Rows are points. The last column is the point's height on a tilted bowl or saddle (a function of degree 2), plus a little noise. Along how many of its main directions does it bend up, bend down or stay straight?
In the rows, zero is written as 128.

Points (17 x 4):
[[154 136 167 136]
 [107 180 143 199]
 [145 173 143 189]
 [ 62 143  79  83]
 [154 129 124 165]
 [146 162 162 167]
 [ 68 181 227 196]
 [150 147 120 179]
 [ 56  52 145 129]
 [185  84 112 113]
 [186 142  50 186]
 [112 144 205 154]
 [104 161  97 168]
 [184  86  23 154]
 [107  89 100 151]
 [ 83 145 106 152]
 [ 88 180 149 191]]
Directions: 0 up, 1 down, 2 straight

Points (16 x 4):
[[122 113 139 166]
 [ 49 107 194 138]
 [148 113 100 158]
 [ 95 168 234 126]
 [ 95 133 104 146]
 [184  67 160 242]
 [230 127  82 120]
 [147 118  93 151]
 [149 138  90 133]
 [118 136 147 154]
 [107 124 144 159]
 [ 85 155 166 156]
 [181 160 201 109]
 [186 214 225  57]
 [104  75 130 185]
 [141  96 139 184]]
Directions: 1 up, 2 down, 0 straight

Points (23 x 5):
[[104  84 181  70  66]
 [172 129 148 153 104]
 [132 101 188 164  68]
 [162 121 162 118  95]
 [124  76 183 128  61]
 [ 72 167  69 165 164]
 [ 98  85  18 145  87]
 [132 154  75  93 118]
 [191 108  95  73 138]
 [163  55 144 101  66]
 [146 171 160 129  99]
 [ 33 112 187 143 111]
 [ 68 175 101 126 116]
 [175 174 110 148 140]
 [113 171 124 214 180]
 [ 83 177 176  84  52]
 [ 60 133  70 100  93]
 [ 89 119 170 188 128]
 [117 167 173  73  73]
 [239 106 135 187  73]
 [ 72 128  74 152 146]
 [149  81  71 128  93]
 [105  93 204 154  61]]
Directions: 1 up, 2 down, 1 straight

Points (24 x 5):
[[ 74 109 164 134 160]
 [ 27 167 169 106 209]
 [158  94  91  92 128]
 [104 162 140  95 166]
 [124 144  87 103 141]
 [105 191 144 128 179]
 [145  93 143  53 151]
 [166 150 163 159 146]
 [137 152 128 120 146]
 [ 49 164  51  55 168]
 [ 78 192 200  67 232]
 [172 133  90  75 141]
 [181 168 138  80 164]
 [ 73 118 140 130 153]
 [193  80 226 174 164]
 [172 137 122 140 132]
 [ 87 190 193 186 207]
 [141  97 164  88 151]
 [ 49  65 110 153 147]
 [134 159 202 121 182]
 [177  93 110 148 123]
 [151  88  93 124 123]
 [102 205 134 199 190]
 [179 228 121 135 182]]
Directions: 3 up, 0 down, 1 straight

Points (39 x 7):
[[122 153 137 100 101  79 132]
 [144 170 153 208 136 123 164]
 [193 138  23 168  85 155 231]
 [106  91 204  84 139 172  66]
 [177  60 214 106 101 104 171]
 [214  84   7  54 148 169 201]
 [ 41  94  81 157 132  75 206]
 [ 92  65 121 157  35 167 234]
 [ 71 155 170 156 167 136 117]
 [ 74 128 112 127 157 117 139]
 [ 74 108 113 203 142 142 187]
 [106 111 129 195 146 170 161]
 [120  86 162 112 191 134 106]
 [101 130 126 149 213  27 117]
 [120 168  79 100 109 140 121]
 [121 134 122 134 130  79 136]
 [187 145 151 139 115 139 143]
 [164 124 177 119  70  81 165]
 [145 212 167 142 100 147 132]
 [135 112 176 134  65  81 171]
 [ 98 105 209 108 126  75 119]
 [150 116 187 153 103 113 137]
 [182  52 125 143 119 155 197]
 [ 49  98 190  48 119  89 162]
 [164 155 113 114 143 175 116]
 [129 115 158 172 106  70 149]
 [152  67 159 123  80 108 185]
 [ 86 118 128 160 183 133 134]
 [119 186  58  65  69  80 121]
 [170  13 167 150 146  86 194]
 [134  34 185  91 167 171  88]
 [103  85  68 176 155 164 204]
 [176 135 146 124 179  59 133]
 [ 59 185  96 108 188  80 155]
 [ 69 162 125 150 175  44 129]
 [113 111 160  50 157  69 149]
 [149 174 164 101 129 149 105]
 [145 121 165 116  80 111 148]
 [194  74 146 188 223  37 169]]
Directions: 4 up, 2 down, 0 straight
